Every row gives one point. A path goes straight from each point to the next, and from the last back to the first. The post is the endless flat space through its rows: a point in 2 columns, a line in 3, a plane in 4, and so on, so that a path can go around it. How many times does the path go around the post? Going back the other way cancels.
(in the rows, 128 means zero)

Post, one row:
[[131 150]]
Path:
[[143 134]
 [149 150]
 [148 185]
 [149 161]
 [119 184]
 [100 146]
 [115 110]
 [144 141]
 [156 174]
 [147 200]
 [115 168]
 [115 126]]
Times around: 2

Post, 5 rows:
[[152 142 113  68 148  81]
 [114 102 152 166  91 142]
 [163 142  91 124 134 103]
 [136 113 156 119 183 119]
 [132 111  83 124  70 167]]
Path (17 x 6):
[[104 136  95  97 149 127]
 [110 111 120  89  77  55]
 [ 78  76  87 132  97 184]
 [127 148  92 110 136 128]
 [155 178  96  80 102 113]
 [173 152 124  76 123 116]
 [173 100 140 129  75 113]
 [147  86  93 118 104 119]
 [126  86 109 170 144 126]
 [134 156  66 137 114  90]
 [152 144  74 156 140 155]
 [127 125  84 103 170  82]
 [142 106  93  97 138 115]
 [142 104 129 103 131 119]
 [132 120 155 104  66 106]
 [173 159 110 142 139 126]
 [136 155 100 128 134 140]]
Times around: 0

Post (11 x 12):
[[101 133 157 125 181  97 122 110 153 135 123 144]
 [102 159 135  98  88  88 150 105 151 151 117 131]
 [195 108 125 128 173 215 126  81  87 146  92 142]
 [124 138 108 137 150 127 135  80 168 120 124 110]
 [146 121 135 113 152 130 113  90 148 125 162 125]
 [ 98 101 120 120 145 111 113 107 120 177 149  65]
 [ 91 101 104 101  88  91  93 124 117 161  95 118]
 [146  93 141 122 128  25 154 143  95 193  63 201]
 [107 117 128 146 125 122 118 131 156 138 153 100]
 [168 190 138 102 120 107  84 109  91 126  86  82]
 [139 128 148 133 142 123  79  86 176 147 125 114]]
Path (20 x 12):
[[ 88 139 122 123  83  99 109  74 158 124 101 104]
 [101 147 162 115 197  79 108  74 167 141 134  75]
 [145 129 118  90 149 139 112 134 119 122  99 101]
 [117 133 116 143 121 143 111 122 129 159 104 106]
 [ 71 139  83 127  97  94  89  73 158 119 107 124]
 [138 104 151 138 115 119 122 121 123 146  82 157]
 [ 98  81 136 152 137 142 122 137 168 170 126  92]
 [153 132 127 134 139 118 131 117 168 166 132 120]
 [133 162 147  88 164  96  66 113  71 153 131  97]
 [129 117 119 134  86 126 162 105 150 124 107 189]
 [120 114 159  80 178 174  87  74 101 143 112 111]
 [162 123 141  94 166 124 127 118 114 154  88 107]
 [101 133 137 156 153  99  77 145 180 135 120 139]
 [141 173 101 144  86 134 108 102 128 111 142 114]
 [134  96 136  88 127 149  70  38 127 166  71 136]
 [135  80  97 200  84 106 141 152 172 124 117  89]
 [157 113 150 109 121  86 103 102 133 144  99 157]
 [131  88 128 107 131  80 107  94 139 182  80 143]
 [ 84 117 106 142 190 130 157 114 179 183 138 105]
 [113 149 133 115 135 102  93  76 133 169  80 156]]
Times around: 4
